Each row is a point. To make a cloud, some directions were put in groups of two or more. Within a group, all points are equally far from the middle, so they leave a hole (a ring in 2 directions, a hollow ball in 3). The other directions are filled evenly. Then the cloud was stretched, turned, moved and blurred a little. Count the holes, and give their numbers of directions, smallest first.

Cloud (21 x 3):
[[ 2.22  2.75 -1.60]
 [ 1.95 -1.09  0.05]
 [-0.57 -0.76 -1.46]
 [ 0.03  0.26 -1.47]
 [ 0.15 -0.46  1.18]
 [ 1.57 -0.43  1.76]
 [-0.79  1.86 -1.64]
 [ 2.43 -0.89  0.62]
 [ 0.17 -1.11  1.53]
 [-0.02 -0.12  1.36]
 [ 2.44  2.44  0.54]
 [ 1.57 -0.90 -2.76]
 [-0.79 -0.42 -1.91]
 [ 0.71  1.42  2.28]
 [ 0.84 -1.72  1.01]
 [ 1.07 -1.47  1.40]
 [-0.19  1.53  0.68]
 [-1.53 -0.24 -2.46]
 [-1.75  0.37 -0.68]
 [ 1.49  2.44 -0.71]
 [-0.51 -0.38  0.86]]
Holes: 0

Cloud (19 x 3):
[[ 1.78 -1.31  3.02]
 [-0.39  0.04  1.00]
 [-2.57  1.31 -0.19]
 [-0.67 -0.87  0.07]
 [ 1.61 -0.51  1.06]
 [-0.21  2.15  1.68]
 [-1.67 -1.30  1.02]
 [ 3.40 -0.55 -1.02]
 [ 2.98  1.49 -1.71]
 [-1.29  1.87  1.12]
 [-0.09  0.88 -0.37]
 [-1.09 -0.01 -0.21]
 [ 0.23  1.14 -1.21]
 [ 0.82 -0.37  1.93]
 [ 0.91  1.74  1.28]
 [ 2.04  1.32 -0.86]
 [-2.08  0.73  0.81]
 [-0.96 -0.48 -0.01]
 [-2.01  1.19  1.21]]
Holes: 0

Cloud, 29 rows:
[[-1.36 -0.11  1.59  1.05]
 [ 1.48  1.38  2.10 -0.59]
 [-0.94  0.65 -1.94 -0.80]
 [ 2.22  0.65  1.80 -1.38]
 [-1.59  1.26  0.02 -2.86]
 [-1.62  0.47  0.33 -2.48]
 [ 1.69  1.72 -0.03 -1.38]
 [-1.49 -0.57  1.51 -0.25]
 [-1.44  0.60  1.66  0.16]
 [ 0.32 -1.97 -0.22 -0.38]
 [ 1.37  0.60 -0.39 -3.44]
 [ 1.81 -1.01  1.80 -0.63]
 [ 0.35 -1.42  2.41 -0.13]
 [ 1.01 -1.38 -0.91 -0.54]
 [ 1.48 -0.95 -0.97 -0.45]
 [-0.94 -1.84  0.86  0.45]
 [ 1.84  0.40 -0.03  1.50]
 [-0.89 -0.88  1.07 -2.06]
 [-0.39  2.71  0.98 -1.41]
 [-1.93 -0.58  0.07  1.23]
 [-1.22  2.50 -0.16 -3.12]
 [-0.82  0.64  0.84  2.34]
 [ 1.10  0.97 -1.65 -0.30]
 [ 0.65  1.67 -1.39 -1.03]
 [ 1.50 -0.24  2.09  0.95]
 [ 1.97  1.71  0.24 -2.43]
 [-1.25 -0.93  1.50  1.96]
 [-1.90  0.42  0.49 -0.04]
 [-0.27 -1.49  2.11  1.66]]
Holes: 1 (3)

Cloud (56 x 6):
[[-0.53  1.32  0.76  1.28  1.10  0.86]
 [-0.03  0.73  0.09  0.31  1.21 -3.13]
 [-0.27  1.70 -1.77  0.22 -1.18  0.75]
 [-0.69 -1.08 -1.10  2.69  0.48 -0.20]
 [ 1.02 -0.18  0.32 -0.07 -1.54 -3.46]
 [-0.49 -0.53  0.08  2.43 -2.58 -1.45]
 [ 0.86  1.53  0.97  0.83 -0.38  1.77]
 [ 2.09  0.51 -1.28 -1.51 -0.28  0.03]
 [-0.52  0.45  2.40 -1.59 -1.57 -0.68]
 [ 0.91 -0.84 -0.05  2.25  0.37  1.06]
 [ 0.82  0.73  0.08 -2.73 -0.48 -0.17]
 [ 0.75  1.32  0.45  0.67  0.21  2.28]
 [-0.79 -0.73  0.06  2.35 -2.73 -1.08]
 [ 2.23 -0.58 -0.91 -0.07  0.22  1.08]
 [-0.43  0.80 -3.03  1.35  0.50 -0.68]
 [-3.11  0.55 -1.77  0.68 -0.34  0.60]
 [-2.67 -0.76  0.47 -1.55  0.88 -1.60]
 [-0.49  1.03 -1.04 -2.32 -0.39 -2.09]
 [-2.61 -1.54 -0.98  2.23 -0.19  0.32]
 [-3.20 -0.15  1.10  0.13 -0.63 -2.11]
 [ 1.02 -2.24 -0.10 -0.54 -0.40  0.74]
 [-1.33 -1.00  3.10  1.11 -0.70  0.77]
 [ 1.52 -1.36  1.62 -0.25  0.67 -1.80]
 [-0.26  1.83  1.00 -0.25 -1.49 -1.71]
 [-1.83  0.42  2.23  0.65  0.57  0.15]
 [-0.81 -1.32  3.13 -1.14 -0.42 -0.15]
 [-0.85 -1.82 -1.55 -0.79 -1.66 -1.40]
 [ 0.09  0.10 -1.48 -0.81  0.83 -3.59]
 [ 0.94  0.87 -1.83  1.39 -1.45 -0.19]
 [ 1.16  0.40  1.03 -0.73  1.80 -1.79]
 [-1.66 -0.67  1.57  1.37 -2.95 -0.91]
 [-0.17  0.75 -0.59  2.47  0.77 -1.29]
 [ 1.12  1.06  2.41 -1.33  0.08 -0.51]
 [-1.10 -1.81  2.04  1.21  0.15 -1.71]
 [-1.70 -0.34  2.17 -0.07 -2.63 -1.26]
 [-0.92  1.07  1.77  0.28  1.18 -0.64]
 [-0.64  0.08 -0.67 -1.78  1.94  1.10]
 [-2.74 -2.05 -1.67 -0.05  0.38 -0.04]
 [ 0.71  1.56 -1.35  1.48 -1.45 -0.31]
 [-2.64 -0.21 -0.68 -1.96 -0.12 -1.94]
 [-1.03 -0.53 -0.04 -1.77  1.26  1.77]
 [ 1.26  1.80  0.67  1.13 -1.50 -0.34]
 [ 1.71  0.80  1.83  1.27  0.40 -0.24]
 [-0.76 -1.16  2.47  0.09 -2.69 -1.37]
 [-0.97 -1.06 -0.04 -0.82 -1.62  2.05]
 [ 2.43  0.01  1.14 -1.13 -0.55 -1.88]
 [-0.57 -1.05  3.06 -1.42 -1.09 -0.19]
 [ 0.29  0.98  0.90  1.20  1.36 -1.55]
 [-0.10  0.59 -1.18  2.43 -1.41 -1.82]
 [ 0.31 -0.92  0.01  1.89 -2.41  0.62]
 [ 0.71 -0.50 -0.15 -0.59  1.77 -2.66]
 [-0.63 -1.11  2.99 -1.59 -0.65 -0.04]
 [-1.17 -1.09 -1.65  1.83 -2.17 -0.38]
 [-2.86 -1.26  1.37 -0.50  0.35 -1.86]
 [-2.81 -1.44  0.91 -0.96  0.38 -1.93]
 [ 1.09  0.60 -0.43  2.09 -1.94 -0.72]]
Holes: 3 (2, 2, 2)

Cloud, 85 rows:
[[-1.15  0.06 -2.73 -0.74  1.16 -1.11  2.22 -0.90]
 [ 0.68  1.04 -4.08  0.13 -0.79  0.42  0.51 -0.39]
 [-0.45  1.21  0.32  0.35  1.56 -0.78  2.45  0.05]
 [ 0.73 -0.32 -0.91  0.86 -3.11  1.61  0.27 -0.95]
 [ 0.17 -0.92  0.87  0.80 -0.93  1.05  2.44  1.89]
 [-0.20  1.25 -0.14 -3.06  1.63 -0.58 -0.15 -0.10]
 [ 1.90  0.57  0.78  0.86 -1.76 -0.12  0.65 -1.92]
 [-0.79  0.65 -3.02  0.69 -0.05  0.50  2.69 -1.48]
 [ 1.43 -1.01 -0.26  0.39  2.52 -0.18  0.94 -0.34]
 [-0.86  0.11  0.69  2.82 -0.71  0.79  1.47 -0.91]
 [ 2.59  0.02  1.17  1.29 -1.50  1.14 -0.15 -1.06]
 [ 1.04  0.63 -1.34  0.61 -2.24  1.53  2.81 -0.24]
 [ 0.26 -2.21  0.16 -2.15  0.90  0.10  0.96 -0.73]
 [-0.06  1.16 -1.35  0.51 -0.74  2.47  1.49  2.22]
 [ 0.27  2.06 -1.88  1.51  0.77  2.15  1.58  1.97]
 [ 0.10  1.71  1.33 -0.40 -0.58 -1.62  1.58 -0.30]
 [ 1.70  2.19 -2.23 -0.15  1.14  0.17 -1.79 -0.57]
 [-1.45 -0.08 -0.94  2.40 -1.83  2.38  2.83  0.39]
 [ 0.71 -0.53 -1.99  3.26 -0.37  1.26  0.21 -0.43]
 [ 0.88  1.69 -2.06 -0.16  1.22 -1.91  0.27  1.36]
 [ 0.03  1.06  0.09 -1.60 -1.37 -0.51  2.25 -0.29]
 [ 3.02 -0.07  0.47  1.69 -0.20  0.58  1.16  0.61]
 [-0.11 -0.88  0.17 -0.22 -1.52  1.98 -1.16  1.21]
 [ 0.09  1.15  0.26  0.71  0.24 -1.38 -1.55  0.72]
 [ 1.00  1.03  1.50  0.40 -1.18 -1.15  0.47  1.95]
 [ 2.33  0.81 -1.57 -1.28  0.69  1.60  0.26 -0.96]
 [ 2.13 -0.15 -1.74  1.37 -1.13  0.92  0.74 -1.63]
 [ 0.33  1.57 -2.17 -0.19  1.52  1.95  2.21  0.92]
 [ 2.15  0.26 -1.95  1.41  0.42  2.37  0.39  0.29]
 [ 1.56 -0.87 -2.48 -0.90  1.19 -0.84  1.56 -0.57]
 [ 2.62  1.59 -2.02 -0.48 -0.83 -0.42  1.33  0.89]
 [ 0.83  2.02  0.97  1.05  1.63  1.27  1.03  0.69]
 [ 1.51 -0.02  1.23 -1.50  1.45  1.35 -1.73  1.66]
 [ 0.21  2.47  0.87 -0.72 -0.60 -0.25  1.16  1.78]
 [ 2.10  0.05 -1.03 -0.44 -2.75 -0.34  0.47  0.18]
 [-1.88 -0.44  0.43  0.09 -0.67  2.23  0.20  0.33]
 [-0.52  1.34 -0.82 -0.45  2.16 -0.20 -1.73  1.12]
 [-0.13 -1.17 -0.05  0.54 -0.97 -2.20  1.55  0.54]
 [ 1.35 -0.56  0.97  1.50  0.75  1.15  1.61  1.90]
 [ 0.07 -1.72  1.93  0.73  0.27  1.66  0.35  1.33]
 [ 1.56 -0.13  0.73  1.60 -1.49 -1.23  3.09 -0.52]
 [ 0.07  0.08 -2.03  2.97 -2.04  0.20  2.36  0.81]
 [ 1.12  2.70 -1.86 -0.85 -0.75  1.36 -0.75 -0.78]
 [ 1.32 -0.99  2.08  0.07 -0.63  1.79 -1.03 -0.69]
 [ 0.45  1.40 -2.26  0.48 -2.96 -0.49  0.26 -0.23]
 [ 0.40 -1.44  0.83  0.10 -0.68  3.40  0.12  0.09]
 [-0.11  0.19 -1.26  2.73 -1.94  2.80 -0.80  0.30]
 [ 0.84  1.74 -3.20 -0.79 -0.56 -0.65  1.53 -1.21]
 [-2.28 -0.87 -0.95  1.97 -0.39  1.45  1.21 -1.18]
 [ 1.18  1.24 -2.84  1.51 -0.48  1.70  1.41  1.39]
 [ 0.42 -0.42 -1.97  0.99  1.00 -0.15  3.49 -0.41]
 [-1.46  0.81 -1.19  3.11 -0.73  0.61  0.83  1.21]
 [-1.77 -0.40 -3.38  1.37  0.38  0.74 -0.33 -0.88]
 [ 0.92 -1.20 -1.21 -1.88 -0.50 -1.88 -1.00 -1.22]
 [ 3.34  0.02 -1.29 -0.43 -0.32  0.32 -0.21 -0.61]
 [-0.34  0.26 -1.82  1.79 -1.47 -1.62  3.12 -0.64]
 [ 0.70  0.76  2.04  1.32 -0.78  0.03  2.79  0.72]
 [-0.57  0.28 -0.54 -0.89 -2.02 -1.00 -0.14 -1.31]
 [ 1.48  2.58 -1.29 -2.44 -0.35 -1.81 -0.22  0.67]
 [ 0.88 -0.42 -0.57  1.85 -1.34  2.47  1.96 -1.43]
 [ 0.81  2.25 -0.73 -0.93 -0.14  2.04  1.26  1.73]
 [ 1.23  0.10  0.78 -2.55  0.68  1.44 -0.82 -0.85]
 [ 1.64  0.45  0.83  1.94 -1.39  3.27  0.38  0.96]
 [ 2.49  0.63  0.34  0.65 -0.65 -0.83  2.73  1.21]
 [ 1.46  1.11  1.71  0.04  1.71 -0.83 -0.52  0.51]
 [ 0.74 -0.13 -0.72  1.39 -0.74  3.20 -1.84  0.83]
 [ 0.16  0.99 -0.93  2.18  1.32 -1.04  1.68  0.33]
 [ 2.30  1.63 -1.65  0.16  0.69  1.69  1.56 -0.09]
 [-0.57  0.56 -1.59 -0.09  1.08  3.74  0.40  1.15]
 [-0.17  0.29 -1.51  2.83 -2.71  2.21  1.50 -0.78]
 [ 2.53 -0.58 -1.08  0.47 -0.33 -1.17 -1.10 -0.63]
 [-0.42  1.26 -1.69  2.16  0.89  0.31 -0.12  1.70]
 [-0.57  2.35 -0.60  0.71 -1.77  1.13  2.49  0.32]
 [ 0.50  0.74 -2.74 -0.18  1.11 -0.99  1.61  1.47]
 [ 2.06 -0.35  0.18 -0.53  0.06 -2.02  0.86  1.45]
 [ 2.33 -1.29 -0.03  1.49 -1.26  0.23  0.82 -1.41]
 [-1.84  0.97 -1.02  3.17 -0.36  1.97  1.33 -0.04]
 [-0.82  1.48 -0.19  3.26 -0.69  0.43  1.93 -0.03]
 [ 0.96  2.25 -2.00 -2.85  0.53 -0.91  0.55 -0.04]
 [ 2.28  2.67  0.13 -0.30  0.91 -1.02 -0.05 -0.77]
 [-1.30 -0.40  0.49  1.87 -0.56 -0.15  0.36 -1.10]
 [ 2.23  3.16  0.47 -0.02 -0.20  0.71 -1.06  0.01]
 [-0.94  2.25 -2.49 -0.37 -0.25  0.18 -0.83 -1.03]
 [ 1.74  2.42 -1.70  0.07 -1.61  0.66 -0.31  1.61]
 [ 1.92 -0.63 -0.35 -1.64  1.03  0.02  1.08  1.63]]
Holes: 1 (8)
